Rows are points. The points of each table are mixes of a few directions, plus a little noise. Count the directions of each table, and those that both share. Where both have some left over, give the other angles between the two spaces (their principal angles), to ten degrees, smallest first.

First (4 x 3)
[[-0.08 -0.33  0.37]
 [ 0.22  0.30  0.52]
 [-0.23 -0.37 -0.50]
 [ 0.12  0.39 -0.39]]
Second (5 x 3)
[[ 0.16  0.54 -0.48]
 [ 0.03 -0.25  0.89]
 [-0.09 -0.09 -0.34]
 [ 0.07  0.07  0.19]
 [-0.16 -0.28 -0.27]]
Directions: first 2, second 2, shared 2

First (5 x 4)
[[-0.01  0.31 -0.04 -0.11]
 [ 0.13 -0.43  0.01 -0.15]
 [-0.28  0.31  0.07  0.54]
 [ 0.43 -0.19 -0.13 -0.91]
 [-0.28 -0.01  0.11  0.64]]
Second (7 x 4)
[[-0.04 -0.27  0.06  0.19]
 [ 0.32  0.13 -0.15 -0.76]
 [-0.15  0.25  0.01  0.23]
 [ 0.03  0.63 -0.11 -0.31]
 [ 0.12  0.41 -0.11 -0.40]
 [-0.18 -0.85  0.18  0.70]
 [-0.10 -0.30  0.08  0.33]]
Directions: first 2, second 2, shared 2

First (7 x 8)
[[ 0.34  0.55 -0.12  0.04 -0.44 -0.35  0.11 -0.12]
 [ 0.00  0.03  0.35  0.01 -0.62 -0.15 -0.44 -0.13]
 [ 0.11  0.18  0.00  0.01 -0.23 -0.14 -0.02 -0.05]
 [ 0.20  0.33 -0.05  0.03 -0.28 -0.21  0.04 -0.07]
 [-0.19 -0.33 -0.30 -0.02  0.89  0.34  0.38  0.20]
 [ 0.21  0.33 -0.10  0.03 -0.22 -0.22  0.10 -0.06]
 [-0.66 -1.07  0.18 -0.07  0.92  0.73 -0.19  0.24]]
Second (9 x 8)
[[ 0.24 -0.59  0.36  0.59 -0.42 -0.32 -0.87  0.04]
 [-0.18  0.46  0.03 -0.42  0.48  0.46  0.67  0.03]
 [-0.02  0.05 -0.24 -0.09 -0.06 -0.12  0.08 -0.05]
 [-0.18  0.45 -0.20 -0.42  0.35  0.29  0.65 -0.02]
 [-0.09  0.25 -0.29 -0.26  0.10  0.03  0.35 -0.06]
 [ 0.10 -0.22 -0.11  0.19 -0.29 -0.30 -0.34 -0.04]
 [-0.12  0.30 -0.11 -0.29  0.25  0.20  0.44 -0.01]
 [ 0.24 -0.63  0.07  0.59 -0.62 -0.57 -0.95 -0.03]
 [ 0.01 -0.05  0.48  0.09  0.21  0.32 -0.05  0.12]]
Directions: first 2, second 2, shared 0; angles 40, 60
